Each row of a before or after table is a point. One or more steps were done to the points. Then noise was added and the rows were shuffled. The steps act on how far a point lies along the listed directions, d1 being the first. What was done? A step turns or swaps two directions, mirrors them in a line or flattens them onto one, adds a multiple of one to another, or multiplies one. Angles are multiples of 10 degrees, from the lower direction toward the higher: turns from -170 to 170, lines from 10 to 170 but not 90. Use the fewest steps. Two steps may share a direction if one is a turn and the other turns, adds or multiplies; they go together, in the order done. Otherwise the lowest direction goes first.
In the rows, zero is written as 128.

Directions:
(1): [114 181]
(2): [181 142]
Before, 9 rows:
[[ 95 120]
 [ 57  78]
 [ 65  89]
 [122 141]
 [ 64 140]
 [173 153]
 [169 162]
 [ 97 165]
 [122 104]]
After (9 x 2):
[[142 129]
 [138 183]
 [138  97]
 [176 120]
 [121  41]
 [125  55]
 [111 111]
 [127 181]
 [172  79]]
Steps: swap d1 and d2

Directions:
(1): [116  76 178 101]
(2): [ 90  95  73 106]
(3): [162 147 119  62]
(4): [185  85 107 148]
Before:
[[ 90  84 134 116]
 [113 136 143 123]
 [ 88 157 144 106]
 [140 181 105 149]
 [ 62 172  92 112]
 [181 134 142 137]
 [104 133  72 147]
 [ 69  76 146  75]
 [165 125 118  97]
 [ 92 182  51  99]
 [119 142  96 113]]
After (11 x 4):
[[133 131 151 126]
 [ 98 105 118 157]
 [157  70 166 101]
 [164  33 211 116]
 [202 173 125 177]
 [ 78 139 110 126]
 [151 139 108 164]
 [180 154  72 147]
 [194 182  76 219]
 [132 205  79 162]
 [152 146 173 147]]
Steps: multiply d1 by 1.6; swap d2 and d4; multiply d3 by -1

Directions:
(1): [184 170  75 161 126 137 164 170]
(2): [145 123 191 126 147 206 159 148]
(3): [180 122 127 144 204 124  96  81]
(4): [ 83 182 155 181 156 120  89 163]
Before (8 x 8):
[[156 120 129  83  62 180 187 131]
 [ 56  93 118 107  66  79 159 110]
 [151 142 119 148 197  78  87 110]
 [ 96 148 179 122 121 154 139 145]
 [ 79 174 126 144  83 109 123 162]
 [ 84 104 133  83  93 132 119 109]
 [232 140  18 110 146  58 154  90]
 [145 122  61 134 129  80 130 134]]
After:
[[208 128  23  99 143  37 133  71]
 [ 75 170 129 141  82 108 118 158]
 [163 126 115  86  60 174 189 134]
 [107 157 172 127 123 158 148 153]
 [130 113  69 126 128  72 118 124]
 [ 88 103 143  81  96 144 124 114]
 [ 51  87 138 101  68  93 160 108]
 [146 135 127 145 197  79  82 104]]
Steps: turn d1 and d2 by -20 degrees

Directions:
(1): [146 149 199 148 144 143 105 104  94  70 193]
(2): [151 156  85 148 119 185 121 207 115 148 181]
Before (14 x 11):
[[124 130  78 123 124 150 118 180 148 162 142]
 [127 131 132 124 128 129 109 114 137 125 147]
 [140 148 114 136 118 136 117 129 122 119 148]
 [111 122 132  96 116 122 128 109 136 109 117]
 [145 135 162 131 125 114 107  87 125 101 137]
 [177 185  78 155 120 216 128 231 108 147 209]
 [149 130 131 131 137 142 119 138 127 108 149]
 [141 157  97 140 111 181 128 185 129 150 163]
 [135 131 119 122 116 143 134 122 126 128 136]
 [125 106 153 120 137 102 118  71 148 114  74]
 [106 104 146 120 127 106 128  84 147 133  87]
 [137 144 142 127 136  99 117 102 102 119 141]
 [129 135 193 143 124 119 127 109 103  84 159]
 [123  93 127  83 117 102 149 116 154 151  74]]
After, 14 rows:
[[158 144  94 147 124 180 109 179 131 140 145]
 [127 132 117 125 119 109 124 101 135 123 112]
 [113 102 197  97 146  52 149   9 147  95  56]
 [133 128 129 118 119 134 135 109 128 125 130]
 [113 121 181 115 130  98 133  60 140 106 100]
 [134 140  90 122 125 109 128 138 117 159 121]
 [123 126 115 118 125 125 116 121 146 141 132]
 [117 122 179 121 146 108 105  82 132  94 145]
 [121 136 110 108 112 150 125 148 130 117 145]
 [134 112 119 116 134 116 131 119 145 125 104]
 [111 113  89 123 100 116 156 163 146 164  88]
 [160 139 153 119 124 170 122 169 111 115 185]
 [140 132  82 126 108 130 122 146 148 159 110]
 [137 140 114 144 120 175 112 168 126 144 160]]
Steps: turn d1 and d2 by -170 degrees

Directions:
(1): [113 148 104 105 138  26 137 147  95  59 123 153 131  85]
(2): [ 85 119 151 181 109 125  70  89  78 109 214 132 145 133]
Before:
[[104 129 141 128 133  64 103 126  67  73 149 128 135 110]
 [129 124 128 115 132  84 164 133 112 113 102 142 125 101]
 [178 124 133  97 132 212 169 144 166 185  78  98 107 158]
 [ 82 158 131 139 116  68 111 114  92  56 178 124 136 119]
 [158 119 130 138 125 149 116 132 154 148 119 114 100 148]
 [158 130 107  80 141  56 117 140 133  85 114 142 116 123]
 [165 132 109  92 147 124 173 148 166 131  54 137 114 139]
 [155 102 133 129 127 249 148 103 205 227  77  72 120 136]]
After (8 x 14):
[[176 123 135  94 129 207 167 143 169 181  75  97 104 157]
 [136 102 146 142 114 137  61  92 121 125 184 126 123 161]
 [ 79 153 137 142 116  77 109 114  94  55 190 122 140 125]
 [110 112 160 158 110 145 123  92 102 149 156 131 135 128]
 [170 119 107  78 147 188 187 137 212 203  18  87 112 111]
 [102 126 149 139 131  80  88 112  65  82 172 126 135 121]
 [141 109 147 154 122 200 119 102 152 170 124 123 120 180]
 [162 125 121 129 129 125 125 144 156 141 101 117  97 141]]
Steps: swap d1 and d2
